Every row gives one point. To make a cloud, some directions were put in groups of two or more. Within a group, all points are equally far from the middle, so they leave a hole (a ring in 2 directions, a hollow ball in 3). The other directions are filled evenly. Then the cloud was stretched, turned, moved and blurred a little. How many holes are there, and how many directions does each take, smallest first?

Cloud (13 x 2):
[[-35   3]
 [-31 -33]
 [-19 -20]
 [-26   9]
 [ -1 -70]
 [ 72 -49]
 [-21 -60]
 [ 18   9]
 [ 37  28]
 [ 10  45]
 [ 55 -36]
 [-26  42]
 [ 52   2]]
Holes: 0

Cloud:
[[  5  47 -22]
 [-33  26   2]
 [-25 -38   3]
 [-35  46 -13]
 [ 26  41  34]
 [-12  79  31]
 [ -4  15  14]
 [ 41  45  24]
 [-18  77  32]
 [ 13  45  40]
 [  2 -16   9]
 [-13  25  88]
 [-39  13  22]
 [ 46  16  45]
 [ 34  60 -38]
 [ -6  18  29]
 [ 18  68  -9]
 [ 64 -35   4]
 [  9  96  16]
 [  1 -30  41]]
Holes: 0

Cloud, 27 rows:
[[ 46  82  -9  -7]
 [  2  26  43  -1]
 [ 25   9  32  43]
 [-40 -21 -25 -25]
 [ -1 -28  20  48]
 [ 27 -79 -48   7]
 [-19  20 -21  -8]
 [ 17  48   7  45]
 [-13 -26  49  19]
 [ 15 -55 -24 -32]
 [ 12  -6 -47  24]
 [ 14 -53  -5   7]
 [  1  38  -1 -65]
 [ 70  32   7 -22]
 [ 59 -29  64  10]
 [-26  43  71 -21]
 [ 26  24  38  68]
 [ 27  36  89  41]
 [ 39 -27  57  28]
 [  6 -13  30  67]
 [ 65  42  35  44]
 [-26 -27  52 -19]
 [ 24 -72 -45  10]
 [ 22 -15   0 -67]
 [ 49 -51  -1 -15]
 [ 27  -5 -33   8]
 [-26   4  34  28]]
Holes: 0

Cloud, 49 rows:
[[ -22   49  -18  -66   -1  -46]
 [  29   45    4   30   24  -14]
 [  18   -4  -58    0   43   38]
 [  66   41    6    7   59   16]
 [  30   38  -66  -29  -50   13]
 [  26  -48   -4   14    7   23]
 [ -30   -6  -44  -32    3  -35]
 [  -5  -26   38   25   59   36]
 [ -38  -20  -26   51  -37   28]
 [ -23   52   -6  -31   44   -1]
 [  80   29   -1   18   52   18]
 [ -34   25   52    0   68  -56]
 [  65   12   28  -53   68  -40]
 [  44  -20  -64   34  -20    8]
 [  29  -53  -20  -27   13   66]
 [ -33   44   -7  -41  -14  -35]
 [ -28   26   31    8   65  -36]
 [  25 -119   18   13    4  -63]
 [  17  -95  -21  -19   -3  -24]
 [  15  -58   69   -1   63   34]
 [  57  -11   -9   31   29  -13]
 [ -13   40   12   41   28  -25]
 [ -16  -23  -66   19  -16   38]
 [  60   58   13    7   46   21]
 [  48  -96  -13  -49  -15  -14]
 [   4  -28   14  -54   -5   27]
 [  59  -19   38  -41   44  -22]
 [  17  -33  -26  -42  -25  -48]
 [ -10  -80   54  -37   48   59]
 [  33  -51   -5  -20   39  -31]
 [ -23   34  -19  -36   10   57]
 [  25  -21  -44  -32   -2  -16]
 [ -26    3   42   22  -30  -15]
 [ -34  -31  -31  -23  -33   -3]
 [ -25   14   -3   24   31   10]
 [  49  -16   33  -60    4  -43]
 [ -24   -4   24  -27   -9  -43]
 [  20  -39   23  -29   -9  -69]
 [  47   14  -24   16   67  -43]
 [  43   18 -111   23  -16   40]
 [  26  -89   28   -4   69  -27]
 [   4   22  -17   24   27    1]
 [ -22  -18    6  -26   56  -28]
 [  30   38   -8   32    8  -76]
 [  11  -21    6   45  -24  -20]
 [   9   32   72   40   24  -25]
 [ -14  -89   20    3   -8   44]
 [  12   14    1    9  -22   24]
 [ -61  -42  -30   12  -10    8]]
Holes: 0

Cloud (82 x 8):
[[ 20  -2  10  93   3   0 -16  -7]
 [  6 -35  28 -11 -81  43  32 -11]
 [ 39  24  18 -34 -45 -25 -31 -49]
 [  5 -39  23 -57 -72  37  68  43]
 [  2  67  12  16 -40 -23  59  -7]
 [ 10 -36  12  -6  18  -1  67 -27]
 [-56  -8  -4 -36  12 -26  -6 -24]
 [ 18 -37  36 -54   3 -37   0 -22]
 [ 13 -28   4 -13 -82  11  96  23]
 [-10  -4  28 -38  31 -11 -41 -25]
 [ -4  35 -12 -27  15 -16  56  42]
 [ 29 -21  10  29  -2  65  -9 -38]
 [  9  31   2  -9 -51 -49  67  39]
 [ 25  53 -31  86  23  42 -59   3]
 [ 25  28 -18 -21 -33 -37  35  54]
 [ 38  13 -10  10  40 -13 -13  71]
 [ 24  33  91   0 -21   9  37 -29]
 [-65  31  18 -43 -52  15   7 -45]
 [108 -19   0  64  42  -1  35  13]
 [-55  25  35 -32   1  -4  58  42]
 [ 19  -8 -11 -66 -23  -1  67 -26]
 [ 81   5  15 -10   9  36 -47 -33]
 [ 61  21  -2 -24 -75 -13  92  52]
 [-37  23 -25 -18  45   7  -8 -38]
 [ 36  10  53 -69  -1  27  35  25]
 [-29   5 -17  11 -18  40  35  -7]
 [ 75  17  36 -34 -12  71  22  -4]
 [ -8 -10 -17  81   3  23 -35 -13]
 [ -5 -12 -13  15  39  -7  52  -6]
 [ 20  16  27  67 -58  43 -10 -14]
 [ 60  27  -3  70 -49  27  39 -20]
 [ 53  60  -2  54  62 -32   9  -7]
 [ 43 -28  10  47  49  12  47  32]
 [-26   0  59  -9  33 -44  52  -8]
 [-22 -13 -52   3 -35  16  12 -18]
 [ 45 -28 -45  66 -14   1  23 -25]
 [-26  35  77  -8   7 -60  22   7]
 [ 28   3 -24 -29  23 -21 -39  35]
 [ 39   9  47 -41  35   1   8 -13]
 [ 43  39   0  55 -45  29 -22  17]
 [ -1  30  84   7 -17  28  -9 -16]
 [-44  -5  16 -27 -18  22  32 -28]
 [-20 -39  13  43 -53  44 -32  -8]
 [-12 -25 -28 -14 -55  -6  63  14]
 [-35  -6  55 -67 -15  23 -14  26]
 [-30  82   7  11 -31  15  37  20]
 [104  14 -14  57  32 -18  28  31]
 [ 95   6  35  24  -2  -4   8  -6]
 [ 68 -49 -11  27  -2  41  -7  14]
 [ 27 -32  -1  64  -8  14  73  -6]
 [ 10 -13  47  -1  49 -11  35  11]
 [ 23  -8 -40 -14 -64  10  68  38]
 [-23  29 -32  48  -9  61  16  13]
 [-34 -25  -7 -17  31 -10 -41   5]
 [-42  10  47  10  55  -1  14  30]
 [ 20  68 -34  38  43  -5  14  31]
 [ 41  69 -47  64  27  -1 -24 -50]
 [  2  23  51  18  54  17 -19  47]
 [ 27  46  13 -50 -30 -18  32 -19]
 [-30  39 -48 -17  -5  -4 -24 -15]
 [ 15   8  20 -65 -10 -44  50  78]
 [ 14 -11  53  75 -76   8  29   0]
 [ 16  27  35  19 -43  18 -61   4]
 [ 16 -12  52 -66 -24 -37  67 -45]
 [-19 -24 -20  49  -6  -5  34  52]
 [ -3  -7  13 -77   7  -1  25 -12]
 [ 78  15   6 -30  35  48 -65 -35]
 [ 74  11   9 -50 -69  48  14 -10]
 [-19  -8 -14 -58   9  -8  26  18]
 [ 28   6 -12   0 -26  62  65   1]
 [ 24  55 -17 -73  25  17  -9  18]
 [-40   6  31  10 -32  -1  71 -57]
 [-23   9 -25  75 -24 -27  -4   5]
 [-56  44   0  28  12  24  49  28]
 [ -4  54  36   9  25 -52  -2 -15]
 [ 64  42 -15  58 -33  53  -4 -72]
 [ -4 -36  21 -57 -94  43  55  49]
 [ 46  12 -46  21  38   3  -8  75]
 [ 84 -19 -10   8 -51  34  86 -49]
 [-33  27 -12  40  55 -23 -26  -8]
 [ 49  17  25 -80 -25  33 -17 -13]
 [ 19   8 -18  97 -14  -4 -33 -58]]
Holes: 1 (4)
